Each row is a point. The points of each table are mixes of a few directions, plus a little noise. Count the directions of each table, and those that both share. Where both have some left over, give the other angles between the two spaces (their principal angles), to ten degrees, smallest first.

First:
.56,.18
-.11,-.03
-.25,-.08
-.41,-.13
.42,.14
.13,.04
-.33,-.11
Second:
.35,.11
.02,.01
-.41,-.13
-.24,-.07
.55,.17
-.27,-.09
Directions: first 1, second 1, shared 1

First, 7 rows:
.12,.20,-.47,-.02
-.09,-.16,.37,.01
.11,.18,-.43,-.02
.03,.05,-.12,.00
.08,.14,-.33,-.01
-.02,-.03,.07,.00
-.23,-.39,.92,.04
Second (7 x 4):
.11,.17,-.38,.00
.07,.00,.19,.09
.09,.00,.25,.13
-.19,.05,-.74,-.31
.03,.12,-.41,-.06
-.14,-.24,.56,.02
.03,-.11,.52,.14
Directions: first 1, second 2, shared 1

First, 8 rows:
-.11,.25,.04,.00,-.03,-.03,-.50,-.25
-.23,-.01,-.53,.07,-.24,-.13,-.25,-.09
-.23,.05,-.02,-.13,.06,.03,-.45,.02
-.05,-.20,-.15,-.04,.00,.01,.21,.22
.01,.02,-.14,.08,-.10,-.06,.03,-.08
.11,.19,-.02,.14,-.13,-.08,-.06,-.29
-.16,-.33,.40,-.39,.46,.27,.08,.64
.66,.04,.42,.27,-.02,-.01,.94,-.15
Second:
-.37,.02,.15,.30,-.22,.22,-.08,-.21
-.74,-.13,-.10,.27,-.43,.07,.00,-.12
.17,.05,-.17,.26,-.01,.28,-.21,-.14
.38,-.22,-.10,-.44,.40,-.13,.24,.52
.48,.07,.10,-.46,.33,-.36,.16,.21
-.20,.00,-.38,.18,-.27,-.06,-.13,-.16
.21,.08,.32,-.38,.20,-.32,.19,.12
.55,-.01,.26,-.16,.45,.21,.05,.23
-.46,-.06,.04,.21,-.25,.11,-.01,-.11
-.01,.20,-.12,.21,-.20,-.04,-.20,-.34
Directions: first 3, second 4, shared 2; angles 80

First (9 x 11):
-.46,.44,.19,-.30,-.05,.12,.00,-.05,-.30,.15,-.33
.38,-.38,-.05,.16,.94,.14,-.39,-.02,.01,.13,-.42
.01,.39,-.08,-.36,-.16,-.01,.24,.17,-.11,.07,.07
-.16,-.17,.01,-.03,.07,-.03,.08,.12,.16,-.39,.29
-.43,-.06,.24,-.29,-.22,-.17,.17,-.33,.04,.18,.57
-.25,.27,.06,-.09,.09,.15,-.08,.12,-.18,-.10,-.39
.46,.09,-.24,-.01,-.11,-.05,.15,.21,.07,.03,.08
.33,-.29,-.05,.63,-.07,.04,-.32,-.14,.06,.11,-.37
.12,-.27,-.08,.29,-.50,-.19,.13,-.05,.28,-.18,.49
Second:
-.08,-.43,-.55,-.27,-.03,-.27,.23,-.06,-.21,-.17,-.07
-.08,.12,.11,.10,.24,.27,.29,-.15,.12,.15,-.08
-.03,-.12,-.08,-.03,.00,-.18,.03,.05,.24,-.23,.07
-.02,.40,.15,.04,-.05,.31,.07,-.20,-.32,.55,-.36
.23,.16,.45,.19,-.12,.14,-.58,.26,-.13,.02,.35
.17,.23,.42,.16,-.20,-.04,-.52,.25,.15,-.07,.23
.16,-.22,-.08,-.09,-.20,-.11,-.42,.18,-.47,-.06,.24
-.08,.19,.11,.06,-.04,-.21,.07,.02,.63,-.19,-.11
-.26,-.33,-.53,-.17,.39,.09,.83,-.35,.00,.00,-.26
Directions: first 5, second 4, shared 1; angles 60, 80, 80

First:
-.14,-.14,-.08,-.07,.06,.26,-.07,.14,-.16,-.06,-.08,.41,.03,-.15
-.12,.36,.26,.15,-.22,-.16,-.16,-.23,.09,.17,-.04,-.48,.02,.22
-.51,.41,.33,.16,-.29,.28,-.48,-.14,-.16,.19,-.28,-.03,.11,.10
.34,-.49,-.36,-.19,.32,-.03,.37,.25,.01,-.23,.17,.37,-.07,-.21
-.31,.26,.20,.10,-.18,.17,-.28,-.08,-.10,.11,-.17,-.02,.07,.06
-.30,.00,.02,-.02,-.03,.36,-.22,.09,-.22,.00,-.17,.40,.08,-.12
.21,-.37,-.26,-.14,.23,.03,.24,.19,-.01,-.17,.10,.34,-.04,-.17
-.09,.13,.11,.05,-.08,.00,-.10,-.07,.00,.06,-.04,-.10,.02,.06
.77,-.44,-.36,-.15,.33,-.57,.68,.08,.34,-.19,.42,-.27,-.16,-.01
-.54,.46,.36,.18,-.31,.29,-.51,-.16,-.17,.21,-.30,-.07,.11,.11
.66,-.19,-.19,-.05,.18,-.64,.54,-.06,.39,-.08,.37,-.55,-.15,.12
Second, 10 rows:
-.05,-.11,.59,.21,.12,-.25,-.02,-.73,.32,.13,.12,-.60,.05,.52
-.07,-.59,.41,.06,.39,.05,.08,-.56,.18,-.04,.13,.04,.07,.31
-.14,-.47,-.16,-.15,.25,.44,.00,.19,-.23,-.18,-.07,.78,.05,-.25
.11,.24,-.22,-.04,-.15,-.10,.04,.26,-.04,.00,-.01,-.07,-.05,-.14
-.19,.35,-.01,.04,-.24,.12,-.22,.14,-.14,.09,-.16,.00,.02,-.07
-.25,.24,-.37,-.13,-.22,.45,-.24,.59,-.42,-.05,-.27,.65,.02,-.45
.24,-.14,.01,.00,.11,-.24,.21,-.12,.18,-.03,.16,-.23,-.05,.11
-.23,.64,.03,.10,-.42,.04,-.31,.14,-.12,.18,-.21,-.23,.02,-.03
.23,-.14,.18,.07,.13,-.34,.20,-.34,.28,.02,.20,-.44,-.03,.27
.36,-.02,-.47,-.16,.01,-.16,.28,.43,-.01,-.12,.11,.11,-.10,-.27
Directions: first 2, second 3, shared 2
